Rows are points. Each copy is the shape, with its points in the same order, turned, moved and blurred by noise. Is it also mirrored, or only turned?

Shape (5 x 2):
[[-21,-39],
[48,28],
[-25,14],
[5,17],
[-46,-5]]
Copy 1 (5 x 2):
[[-48,17],
[49,20],
[-12,-21],
[11,-3],
[-40,-23]]
Copy 1 is: mirrored
Copy 2 (5 x 2):
[[-50,19],
[48,-2],
[-25,-29],
[7,-19],
[-49,-29]]
Copy 2 is: mirrored
Copy 3 (5 x 2):
[[-9,-25],
[39,59],
[-27,26],
[-1,39],
[-44,5]]
Copy 3 is: only turned
Copy 4 (5 x 2):
[[-41,-18],
[15,59],
[11,-15],
[9,14],
[-4,-39]]
Copy 4 is: mirrored

Shape (9 x 3):
[[-21,-32,-9],
[53,13,20],
[15,0,-17],
[-27,17,18],
[19,51,-9],
[-53,27,24],
[-20,-13,39],
[45,-4,-50],
[22,-21,-26]]
Copy 1 (9 x 3):
[[-9,-29,-25],
[18,27,45],
[-5,15,2],
[40,-6,-26],
[27,52,-9],
[61,-12,-49],
[37,-30,-8],
[-39,38,5],
[-21,8,2]]
Copy 1 is: mirrored
Copy 2 (9 x 3):
[[4,34,25],
[24,-4,-61],
[-7,19,-19],
[4,-21,18],
[-24,-26,-37],
[2,-39,40],
[40,-4,21],
[-31,48,-49],
[-6,41,-21]]
Copy 2 is: mirrored
Copy 3 (9 x 3):
[[42,5,-28],
[-9,-33,36],
[7,-23,-18],
[1,33,-7],
[-43,-12,-8],
[-3,59,-15],
[32,35,16],
[2,-66,-29],
[24,-38,-18]]
Copy 3 is: mirrored
Copy 4 (9 x 3):
[[15,34,12],
[-17,-51,42],
[1,-17,4],
[44,-8,47],
[35,-61,18],
[75,1,47],
[26,13,62],
[-25,-30,-31],
[-12,-6,-4]]
Copy 4 is: only turned

Shape (9 x 4):
[[-79,-8,-36,45],
[53,-15,-23,13],
[53,-28,5,-8],
[8,48,20,-22],
[5,-32,8,-23],
[16,39,-24,26],
[27,7,-11,-17],
[3,-35,-10,19],
[-6,21,45,27]]
Copy 1 (9 x 4):
[[-21,-20,-9,88],
[13,-21,-17,-41],
[14,10,-37,-51],
[-36,39,27,-24],
[-13,26,-48,-14],
[-11,-16,33,-11],
[-22,2,-10,-35],
[14,-2,-35,8],
[13,48,25,12]]
Copy 1 is: mirrored
Copy 2 (9 x 4):
[[5,4,-14,-96],
[-9,41,-49,30],
[-33,15,-51,41],
[-9,-4,33,31],
[-30,-24,-43,12],
[13,46,8,3],
[-1,8,-16,28],
[-26,14,-43,-12],
[-55,19,25,-8]]
Copy 2 is: only turned
Copy 3 (9 x 4):
[[-6,-12,-61,67],
[-28,15,53,0],
[3,9,67,-5],
[11,-3,-7,-58],
[36,11,32,9],
[-43,0,-7,-20],
[-1,21,25,-21],
[0,-5,26,35],
[9,-53,0,-20]]
Copy 3 is: only turned

Shape (8 x 4):
[[-22,-42,-46,-24],
[-2,15,20,12],
[5,28,49,16],
[6,-7,12,15],
[-32,17,44,-8],
[7,-41,-20,-52],
[42,48,24,-31],
[-15,46,15,43]]
Copy 1 (8 x 4):
[[-25,45,-15,20],
[20,-9,33,-24],
[20,-34,42,-40],
[21,-4,8,-18],
[-14,-5,48,-49],
[-44,7,-28,16],
[-5,-66,41,5],
[43,-2,64,-22]]
Copy 1 is: mirrored
Copy 2 (8 x 4):
[[42,54,-15,-4],
[-14,-18,-5,15],
[-30,-40,16,16],
[-9,-8,-5,-9],
[-20,-10,23,45],
[52,32,22,-16],
[33,-69,19,7],
[-36,-36,-34,31]]
Copy 2 is: only turned

Shape (10 x 6):
[[53,-46,34,23,-32,10],
[18,-43,33,11,-34,13],
[-31,13,8,-18,9,-24],
[36,-8,37,-17,-30,43],
[-16,6,-23,-22,33,9],
[38,16,31,19,13,-16],
[-17,27,-48,-7,-15,-29],
[-4,-1,-30,-20,14,-13],
[-5,45,4,12,22,-29],
[50,-57,28,-53,-40,12]]
Copy 1 (10 x 6):
[[-8,69,39,-6,13,50],
[13,66,27,-3,-7,29],
[36,0,-16,3,7,-27],
[41,55,49,39,13,30],
[21,-29,3,32,-10,-10],
[-4,21,27,0,52,0],
[3,1,-58,38,8,-11],
[12,-17,-19,24,-1,9],
[1,-4,-8,18,42,-41],
[55,49,23,2,3,87]]
Copy 1 is: mirrored
Copy 2 (10 x 6):
[[-29,-47,37,-18,70,47],
[-15,-31,36,-36,43,40],
[-8,-20,-5,-6,-23,-19],
[-9,-23,69,3,27,44],
[20,-1,-12,27,-9,3],
[-23,-59,19,24,36,-11],
[-35,30,-17,10,2,-29],
[-9,2,-20,17,0,5],
[-16,-30,-1,28,4,-46],
[-41,-28,37,-12,11,96]]
Copy 2 is: only turned

Shape (14 x 8):
[[-43,6,15,-35,-1,16,39,-27],
[-7,15,-60,-25,21,-38,51,18],
[5,-2,7,14,31,14,-34,-27],
[-11,-24,0,-18,68,-21,-2,-10],
[-38,-18,2,42,11,48,18,-20],
[44,29,-51,43,-14,25,-1,4],
[38,-33,35,-34,28,-9,-25,42],
[27,4,45,-57,31,35,-7,17],
[-13,33,6,29,1,38,-12,-26],
[-32,-13,-29,44,-7,-33,-27,11],
[22,-49,11,-14,13,20,-1,27],
[3,14,-61,-15,17,42,-18,28],
[36,5,-17,9,21,25,19,6],
[-18,-48,-43,35,-24,9,-26,-21]]
Copy 1 (14 x 8):
[[-9,8,29,-15,13,25,-53,-10],
[-38,0,73,27,1,-40,17,2],
[-4,15,-14,-44,-18,21,37,-5],
[-28,48,29,-53,-28,-7,15,-13],
[8,-6,-15,2,-50,33,-16,-27],
[13,-16,-9,55,13,2,69,-2],
[36,37,11,-85,21,-49,37,-12],
[21,45,8,-57,43,0,12,-43],
[-9,-18,-30,0,-2,44,17,-18],
[-14,-54,6,-17,-41,-19,33,37],
[52,21,15,-39,-10,-31,17,1],
[10,-22,41,-5,-1,15,62,-44],
[12,23,5,16,5,-7,41,-20],
[35,-39,9,-18,-51,21,35,40]]
Copy 1 is: only turned
Copy 2 (14 x 8):
[[-31,-36,-19,-39,-18,17,-24,-16],
[13,-36,58,-9,42,29,-38,-64],
[28,-23,-21,17,1,-15,-22,18],
[38,-62,5,8,18,-22,-25,-25],
[-28,-45,15,12,-36,12,-48,42],
[33,41,37,29,13,39,-49,23],
[83,-40,23,-21,-2,-4,36,10],
[53,-36,-29,-34,-12,30,20,2],
[-5,2,-22,22,-10,23,-26,30],
[-25,-15,60,31,28,-30,-4,6],
[45,-36,37,-33,-17,-1,-1,35],
[33,-18,33,-10,63,52,-34,26],
[48,-15,16,3,-14,38,-41,11],
[-7,-12,51,-3,15,-34,-59,39]]
Copy 2 is: mirrored
Copy 3 (14 x 8):
[[17,49,11,27,-1,27,15,44],
[-26,48,22,16,41,-40,-26,-6],
[2,19,-15,-62,1,37,6,19],
[-30,30,23,-37,43,36,25,-1],
[40,47,2,-47,-16,-8,44,41],
[23,6,-22,-60,-10,-48,-49,14],
[-32,-52,41,-29,7,40,5,6],
[-4,-28,45,-18,11,59,-17,52],
[35,42,-11,-51,-30,20,-15,32],
[-26,36,-15,-45,-35,-23,20,-31],
[-14,-34,21,-28,8,1,28,31],
[-40,23,12,-52,0,-30,-35,56],
[21,0,12,-42,23,-15,-20,29],
[-18,19,-51,-43,-23,-33,41,20]]
Copy 3 is: mirrored
Copy 4 (14 x 8):
[[28,20,-12,-62,-7,31,-4,-15],
[-1,32,41,-44,-7,-37,54,15],
[-8,-11,-39,21,7,34,26,2],
[-37,-11,-4,-28,5,28,25,42],
[3,9,5,-5,33,57,10,-51],
[9,8,-2,46,-4,-29,58,-52],
[-11,-80,-8,-5,-17,-10,0,30],
[1,-70,-44,-43,-30,8,13,-4],
[23,10,-44,9,24,24,29,-39],
[25,15,26,39,46,8,20,24],
[-7,-57,20,-1,-19,17,2,-6],
[26,-25,13,-1,-11,10,90,-18],
[-18,-16,-3,1,-12,-10,38,-35],
[24,16,35,53,0,45,17,-8]]
Copy 4 is: only turned
